Each row of a before or after table is a point. The points were changed in one or more steps. Then noise was added and the rows were shuffled. The steps act on columns, c1 being the first. Name the steps. A step turns or swaps two columns, mirrors them in a line or flattens them onto one, adds a multiple of one to another, or multiplies or shifts one. Angles are multiples of 10 degrees, from the lower column toward the higher: turns from -170 to 170, lines from 10 to 170 but not 90. Use the fewest steps. Two steps may share a column if one is a turn and the other turns, adds or multiplies; they go together, in the order done. Otherwise the lowest column goes first.
In the rows, zero is written as 100.

Before:
81	125	92
75	67	110
74	123	53
84	69	54
80	68	104
126	130	80
145	85	103
125	75	87
138	61	61
101	111	51
79	96	107
140	73	80
81	88	51
After (13 x 3):
79	92	108
141	110	46
70	152	119
81	143	83
138	121	32
123	103	61
82	133	64
84	116	131
78	80	87
144	92	64
125	131	107
78	85	84
100	148	94
Steps: turn c2 and c3 by 70 degrees; add -0.5 times c1 to c3

Before:
70	105	77	94
129	112	117	166
104	133	80	99
83	150	142	104
122	114	148	118
147	99	125	141
133	88	115	132
58	117	96	72
64	87	161	93
78	42	122	73
After, 10 rows:
164	102	78	105
148	99	76	103
57	95	92	104
55	98	119	120
82	97	142	118
112	100	116	146
155	97	104	120
152	97	51	115
96	102	88	82
108	101	137	158
Steps: turn c3 and c4 by 60 degrees; turn c1 and c4 by -40 degrees; multiply c2 by 0

Before, 11 rows:
137	111	122	100	125	113
121	86	100	100	99	57
107	91	89	101	68	83
110	90	121	120	109	109
111	129	68	121	81	63
66	100	50	123	118	92
99	94	98	117	126	120
103	140	102	74	138	85
115	135	86	97	125	122
116	88	75	63	67	100
114	103	123	62	75	63
After, 11 rows:
124	122	103	103	100	137
110	86	67	100	111	89
92	58	89	96	75	83
138	103	112	4	131	136
76	99	76	141	82	81
49	101	111	156	47	106
128	77	132	156	84	140
97	106	78	153	112	89
64	66	68	39	81	121
138	115	134	101	106	115
151	112	140	9	94	101
Steps: add -1 times c5 to c1; turn c3 and c5 by 120 degrees; turn c2 and c6 by 170 degrees; multiply c4 by 2.5

Before (10 x 8):
58	57	70	123	71	71	126	67
117	98	94	107	61	138	42	79
140	86	92	58	69	149	115	56
135	131	109	79	82	85	132	54
58	75	103	74	113	76	77	111
140	79	79	133	40	135	99	136
85	117	109	118	72	116	111	108
134	85	136	117	98	106	107	85
76	81	157	128	99	104	59	134
118	101	99	73	28	108	114	81
After:
98	138	136	98	100	76	137	51
150	111	74	78	139	108	136	131
52	89	84	79	72	119	100	87
89	117	99	109	120	76	88	107
150	132	132	49	97	84	130	109
133	95	71	113	88	66	112	99
123	171	107	75	113	99	114	115
136	155	138	125	94	72	69	73
75	130	100	134	65	121	121	150
59	108	58	115	80	59	86	62
Steps: turn c7 and c8 by 110 degrees; turn c1 and c8 by -20 degrees; turn c2 and c5 by 100 degrees; turn c3 and c6 by -140 degrees; turn c4 and c6 by -20 degrees

Before (14 x 9):
91	75	150	73	42	95	31	53	73
136	121	98	87	119	118	133	63	103
83	99	101	25	58	83	52	55	51
111	125	56	135	121	108	88	74	125
99	105	86	125	83	99	116	142	107
135	132	77	88	113	103	103	129	146
94	65	122	49	68	118	44	87	81
152	113	72	116	106	78	105	110	96
119	94	118	113	95	64	93	130	123
134	115	75	114	145	118	60	61	65
108	115	95	120	137	106	116	109	96
139	168	91	112	107	111	107	91	89
142	102	53	128	128	124	105	40	88
93	110	117	102	111	61	99	102	111
After:
71	153	119	128	100	122	45	82	72
78	81	90	81	96	97	122	153	99
118	77	75	91	48	75	109	115	83
110	34	88	128	67	115	104	88	75
123	78	80	120	64	101	102	137	139
123	64	57	84	95	108	86	70	111
115	88	113	104	109	62	100	97	100
94	94	118	86	78	65	91	137	112
41	130	149	109	101	98	32	38	65
135	75	96	89	99	111	118	112	82
52	136	97	165	113	84	56	41	42
138	82	57	81	60	124	104	26	82
126	88	100	122	66	118	130	45	95
155	76	75	94	78	112	63	44	52
Steps: turn c1 and c5 by -80 degrees; turn c2 and c4 by 150 degrees; multiply c8 by 1.3; shift c9 by -10

Before, 8 rows:
87	158	63	133	96	105	114	73	112	78	73
74	138	70	145	71	121	110	126	93	69	83
110	74	116	83	129	77	68	109	62	60	76
115	116	107	109	121	57	88	86	47	65	115
93	150	71	126	110	118	145	111	88	96	82
105	77	156	86	104	40	77	123	94	68	77
68	109	84	93	120	77	55	96	59	108	131
133	106	106	145	103	100	90	64	119	94	116
After:
85	75	51	84	110	51	74	117	150	58	81
86	107	115	89	154	57	52	71	91	111	133
68	138	79	143	24	113	107	90	35	137	93
148	104	89	146	112	110	88	112	72	97	98
117	114	63	107	152	31	89	112	78	104	111
85	149	106	124	129	110	144	98	52	129	87
94	78	56	85	172	57	69	114	106	95	77
117	156	93	134	91	112	112	77	72	143	69
Steps: turn c1 and c8 by 60 degrees; add -0.3 times c1 to c11; turn c3 and c10 by -110 degrees; turn c6 and c9 by -40 degrees; add -1 times c4 to c9; multiply c5 by 2.5

Before (9 x 12):
115	90	60	127	92	134	47	98	134	86	61	55
56	88	81	60	105	73	133	66	112	57	85	90
43	84	89	135	165	90	133	51	96	65	59	59
92	123	77	69	57	89	87	121	164	139	146	143
96	89	89	106	54	94	96	144	119	111	88	64
41	46	72	104	133	68	126	94	55	48	64	100
87	117	61	125	68	84	84	138	123	65	90	82
76	123	81	73	115	109	136	85	83	79	72	119
103	85	63	135	69	136	126	74	102	60	74	99
After:
40	118	137	112	114	123	149	96	84	60	72	63
110	113	134	132	136	85	72	115	131	90	77	47
46	154	110	127	102	127	125	85	57	49	75	112
91	74	72	128	84	92	77	120	160	139	128	141
87	81	129	140	90	121	78	111	130	65	97	85
97	110	106	108	65	118	73	107	135	110	92	65
101	112	145	132	64	63	101	99	88	61	81	88
51	108	64	122	78	134	111	98	100	58	88	99
74	75	76	123	84	85	126	91	87	81	80	116
Steps: multiply c2 by -1; turn c3 and c4 by -100 degrees; turn c5 and c7 by 50 degrees; multiply c7 by 0.7; mirror c6 and c12 in the line at 100 degrees; flatten c8 and c9 onto the line at 70 degrees; multiply c11 by 0.7

Before, 12 rows:
105	109	93	96	121	93	136	127	110	76	157	121	63	102
88	110	63	80	103	119	122	108	92	75	95	119	79	174
114	46	114	127	97	99	104	97	120	166	85	110	104	90
91	55	113	77	86	121	101	116	52	113	90	120	117	84
100	78	109	68	88	103	101	100	134	92	109	123	61	146
94	97	95	105	91	122	72	101	118	74	117	84	122	100
107	100	118	120	85	62	117	98	124	82	83	112	107	88
168	116	79	72	88	37	123	105	120	81	104	116	71	100
150	117	102	101	80	116	127	120	120	110	80	89	85	115
87	112	51	104	121	121	117	112	115	73	78	71	61	86
83	123	106	85	90	120	113	103	112	112	142	125	108	99
113	112	115	105	114	121	124	99	132	86	80	125	149	94
After:
114	101	96	131	99	46	96	103	142	167	104	112	105	83
93	81	107	103	105	97	89	122	138	73	105	71	109	116
101	96	83	75	72	76	87	76	168	94	60	118	87	123
83	78	91	85	93	124	94	113	124	113	115	129	101	139
88	79	148	87	99	113	132	67	129	72	106	88	66	72
106	106	106	92	98	108	115	77	122	74	118	140	57	154
111	80	91	110	134	111	101	129	163	88	97	133	117	76
108	137	91	123	91	101	105	110	147	82	105	120	109	79
149	82	97	102	75	116	130	109	138	110	80	109	84	84
86	83	129	68	93	108	104	86	84	73	30	129	84	121
167	163	109	64	76	116	108	87	140	82	102	127	85	105
93	77	81	85	95	53	88	124	4	115	112	117	97	86
Steps: turn c2 and c6 by 90 degrees; mirror c3 and c4 in the line at 80 degrees; turn c5 and c13 by -30 degrees; turn c8 and c13 by -60 degrees; turn c7 and c12 by 40 degrees; multiply c9 by 2; turn c11 and c14 by 70 degrees

Before, 9 rows:
103	109	123	121	115	79	94	115	111	86	122	86	110	117	127	96	120	86
107	99	107	146	128	89	112	104	116	89	110	107	93	108	130	130	95	129
90	111	114	75	102	109	101	112	114	97	103	118	91	100	105	109	109	95
100	117	100	106	124	103	100	102	86	106	113	92	102	116	103	102	77	110
101	95	96	101	102	73	94	97	87	125	91	90	98	99	85	117	86	115
97	89	122	121	112	83	103	95	103	103	105	124	133	97	97	128	86	62
113	105	109	104	100	110	108	103	106	113	116	86	112	89	78	95	100	116
100	103	95	87	107	130	103	110	87	123	104	55	98	87	124	115	105	106
109	116	116	109	79	96	122	99	97	113	97	115	107	117	97	99	108	79
After (9 x 18):
94	116	105	88	76	95	122	100	96	80	95	123	106	118	109	100	105	77
73	90	94	102	87	84	103	94	102	80	105	136	133	97	116	129	125	72
110	95	125	112	94	73	95	97	86	91	91	109	98	99	82	117	106	109
107	117	104	117	108	103	100	102	86	96	114	86	102	116	95	102	115	108
104	104	118	104	121	130	103	110	87	93	104	6	97	88	81	116	86	105
124	99	85	82	86	90	114	104	115	99	110	63	92	107	125	130	142	118
120	105	106	96	97	110	108	104	106	86	116	116	112	89	75	95	103	105
89	111	84	106	127	110	102	111	114	89	103	116	91	101	117	110	75	102
94	108	69	72	107	78	95	115	111	88	122	39	110	117	107	95	107	87
Steps: turn c1 and c18 by -40 degrees; turn c3 and c10 by -120 degrees; add -0.5 times c8 to c3; turn c4 and c17 by 120 degrees; add -1 times c17 to c5; turn c12 and c15 by 50 degrees; multiply c12 by 2
